Each row of a before or after table is a point. The points were changed in one or more steps. Then noise was added and the rows were shuffled. The steps act on how far a point lies along the listed directions, d1 being the first. Write out the steps. A step turns or swaps two directions, mirrors them in a line or flattens them onto one, adds a multiple of one to another, or multiplies one. Angles are multiples of 10 degrees, from the lower direction toward the higher: turns from -170 to 170, lines from 10 to 170 but not 90. Use the fewest steps. Two steps may share a direction if one is a turn and the other turns, adds or multiplies; they go together, in the order done. Otherwise the lowest direction goes first.

Directions:
(1): [53  1  8]
(2): [  8  13 -52]
Before (10 x 3):
[[  9   0 -74]
 [-83  23 -70]
 [-57 -11  35]
 [-83 -16 -15]
 [ -8  15  19]
 [ 15   2 -34]
 [ 39   0  17]
 [-38  26 -32]
 [-48  14  11]
 [ 34   0  20]]
After (10 x 3):
[[  2   0  13]
 [  2  16  16]
 [ -2   2 -33]
 [ -7  28 -36]
 [  1   1 -76]
 [ -2 -12 -18]
 [ -4  26 -71]
 [ -3  -6  23]
 [  2  -9  30]
 [ -4  17  12]]
Steps: flatten d1 and d2 onto the line at 100 degrees

Directions:
(1): [-32  37 -20 -38  18 -40 -39  11]
(2): [-25  30  15  -2 -41 -33  56 -11]
(3): [-30 -50 -57  -6  12 -11  29  -2]
(4): [-26 -14  40  36  51 -31   1 -23]
(5): [ 57   0 -25  22  -6 -56  -7 -15]
Before (11 x 8):
[[ -3 -31 -11   5 -42  60  75   3]
 [-43  -8   1  -3  10   4  24  -2]
 [ 18 -28   0   7  50  30 -52 -10]
 [-28 -19   3   3  -4 -13  25 -10]
 [-16  -1  -4   4  30 -12   2   6]
 [-41  -7  -5 -31  -2  11   4  19]
 [-22  -3 -48  17  12 -29  -4 -14]
 [ -1 -14  10   8  31 -15 -37   2]
 [ 25 -53  20  81 -21  22  82 -41]
 [ -6  25   3  20 -19 -28  -6  -1]
 [-33  10  -5 -37  -6 -14  32   6]]
After (11 x 8):
[[-28  13 -38   8  11 -30 -16 -12]
 [  3  84  31 -35 -34  17 -18  17]
 [-20  -2  -4   7  28 -12   4   0]
 [-27  15  18 -10  -2 -27  -4  -4]
 [ 18  96  87  24 -13 -22 -33 -17]
 [ -8  -3  -8  29 -21  -9  19  -4]
 [ -2 -36   0  14  33  -8 -20  -2]
 [-32  -7  -8 -30   2   3   3  17]
 [-37  16   8  -8  11 -12   5  -3]
 [-26   8  -5 -32  -8 -17  34   3]
 [ 14 -30  -3   7  53  28 -53 -12]]
Steps: swap d1 and d3; multiply d5 by 0.7

Directions:
(1): [ 55 -22   0   5  19  54  31  -7 -12 -53 -11 -34  37  17]
(2): [  7 -42  74  35 -20  11   0  16 -43  16 -20  17 -35  21]
(3): [ -7 -27  10 -25 -14 -49 -19  65  14 -40  -1 -54  -2  13]
(4): [ 57  32 -12  40  17 -39   0  47 -26  -8  -6  33  12 -39]
Before (14 x 14):
[[-28 -49  43 -12 -24  31   0 -13  11   6  -8 -15  -9  29]
 [-32 -25  27 -16   6  58  27 -55   1  -5  -7  -6 -18  34]
 [-28   1  15  -8 -20 -28  -7   4   1  15   1  17 -31 -10]
 [-13   6 -24 -26 -10 -11   0   9  19  -3   7 -26  10  -3]
 [ 10  34 -28  -2  14  18  14 -10  17  -1  13   8  19  -8]
 [-12  69 -30  17  12  20   0 -66 -13  95  17  86  -8 -24]
 [  6 -19  33  23 -12 -31  19  38 -36   4 -24  11 -15  13]
 [ -5  -4 -16 -30  -4   2   1   0  11 -25   4 -23   0   6]
 [-40 -12   2  -3 -16   1  -2   0  21  18   0   9 -16   4]
 [ 33 -35  58  19 -18  12 -16  18 -42   4 -16   5 -30  15]
 [ -2 -13 -15  -6  -8  -3  -1  -4  14 -13  12  -5   3  -7]
 [ -3 -10  -3  -8  -2  35  26   0  -1 -12  -1 -17  -4  -1]
 [ -3 -15  16  -1  -4   1  -5   9  15  -4   5  -2   5   7]
 [  1   8   7 -12  -7 -32 -11  26   3   0   0  -9  -6  -8]]
After (14 x 14):
[[  6  -8  27   8 -10   6  -1   0 -12   8  -3   3 -13   3]
 [-29  62 -90 -55  20   0  -5 -36  47  13  35 -14  36 -11]
 [-37 -28  19 -16 -23 -19 -14  16  23   7   1 -16  -8  13]
 [ -1 -22  14  -4  -9 -37  16  49 -14 -24 -15 -20  -1  22]
 [-40 -11  -2  -6 -11   2   0  -2  26  12  -1   2 -13   9]
 [ 22 -22  13 -24 -11 -33 -33  55  -2 -33   0 -45  -9   9]
 [  1  -4  10   4  -6  14   6 -17 -16   6  -5  20 -15   1]
 [  1 -12   0  10  -7   8   7 -11  -3   0   8  16  -8  -8]
 [-27  -9  15 -21 -18  -9  -2  -5   8   2   1  -3 -20   1]
 [ -4   6  -4  -4  -2  10  17  12  -3  -3   4  -6 -10 -18]
 [ -7   1  15   7 -11  22  12 -17 -17  30  -4  21  -9  -1]
 [-47   8 -13 -34   8 -19   1  -2  23 -10   7 -12 -13   6]
 [ -4 -15  19   7  -3   1  -5  11  15   3   2   2   1   0]
 [ 14  31 -22   6  10  27  19 -14   6   7  11  18  13  -9]]
Steps: flatten d1 and d4 onto the line at 50 degrees; swap d2 and d3

Directions:
(1): [ 11 -21  13  23  43 -41  26 -42 -28  43 -18  49 -67   3  -1  20 -12  -7
  31   9  52 -41  19   3]
(2): [-11 -19  52  39 -64   6 -16  13 -20 -11  23  -5   2 -10 -64   1 -62 -18
  24  19  30   0 -16 -52]
(3): [-38   4  54   1   0  30 -21 -18  20  46   0  63  -8  61  -6 -22   6  -5
 -69  12 -33  -5 -21  -8]
(4): [-41 -52 -15 -42 -35 -19 -35 -51  -2 -20 -68  -3  -2  37  26  -4  -6  32
  35   0   0  32   5 -35]
Before (8 x 24):
[[ 16 -18  28  30  -9 -20  24   3 -20  -1  16  20 -35 -31 -21  34 -29 -19
   38  17  42 -20  17 -22]
 [-49 -32  27  -7 -93   4 -57  -7  -7 -41 -11 -37  50  30  -6   4 -28  12
   25   3 -17  60 -37 -62]
 [ 19  12 -29 -18  18 -11  17  20  -1 -11  11 -30  -8 -24  28  11  11  12
   15 -14   5 -11   0  17]
 [ -6   0   6   6  17   6   6   9  18  21   0  34 -14  10   1   3   1 -11
  -13  -7   0  -5  -3   6]
 [ 14  -8 -37 -19   8 -21   5  -9   2 -18 -23 -32   6 -12  48   5   8  11
   37  -7  16   3  26  22]
 [-23   5  41  -4  17   4   4 -10   6  30  -2  43  -6  35 -13   0   4   5
  -38  12  -3  -9 -13 -12]
 [ -8  19 -18  -8  19  22 -18   7  21   1   7 -13  13   5  30  -2  28  13
  -50   4 -46  22   5  27]
 [  3  -5   0   6 -17 -14  -2   8 -13  -1   6   7   0 -20 -12   8 -20  -3
   30   0  15   7 -11 -12]]
After (8 x 24):
[[ 26   1  -5   3  48 -24  41  -9  -3  18   4  34 -45 -24  25  34  15  -9
   11   5  24 -28  28  21]
 [-37 -19  94  50 -34  -7 -22 -25 -23  47  21  58 -22  49 -37  13 -39 -24
  -10  24  21  -7 -39 -51]
 [ 14  29  -3  -2   6  11  13  42   9  -9  39 -25   7 -20   7   3   5   1
  -13 -11  -9  -8 -16  14]
 [  9  37  15   8   7  30   3  30  24  13  36  -1  24   1  15 -16  12 -17
  -44   2 -21 -11  -2  30]
 [-17  -6  -5  -1 -40  17 -36  15   6 -33   8 -43  27  -8  -2   0 -13  13
   -9  11 -24  41  -1 -16]
 [ 10   7   5  11  12 -15   9   4 -11  22   9  32 -17 -13  -5   8  -6  -7
    8  -2   8  -5  -9   7]
 [-24 -25  -8 -37   1 -23  -5 -28  -3  -7 -47   2   4  21  16  10   6  29
   17   1   5  16   4 -21]
 [ -8 -15 -25 -19   3  -6  -1   5  16 -10 -21   1  -1   1  18   6   3   6
   17 -13   0  14   4   1]]
Steps: turn d1 and d2 by -70 degrees; swap d3 and d4
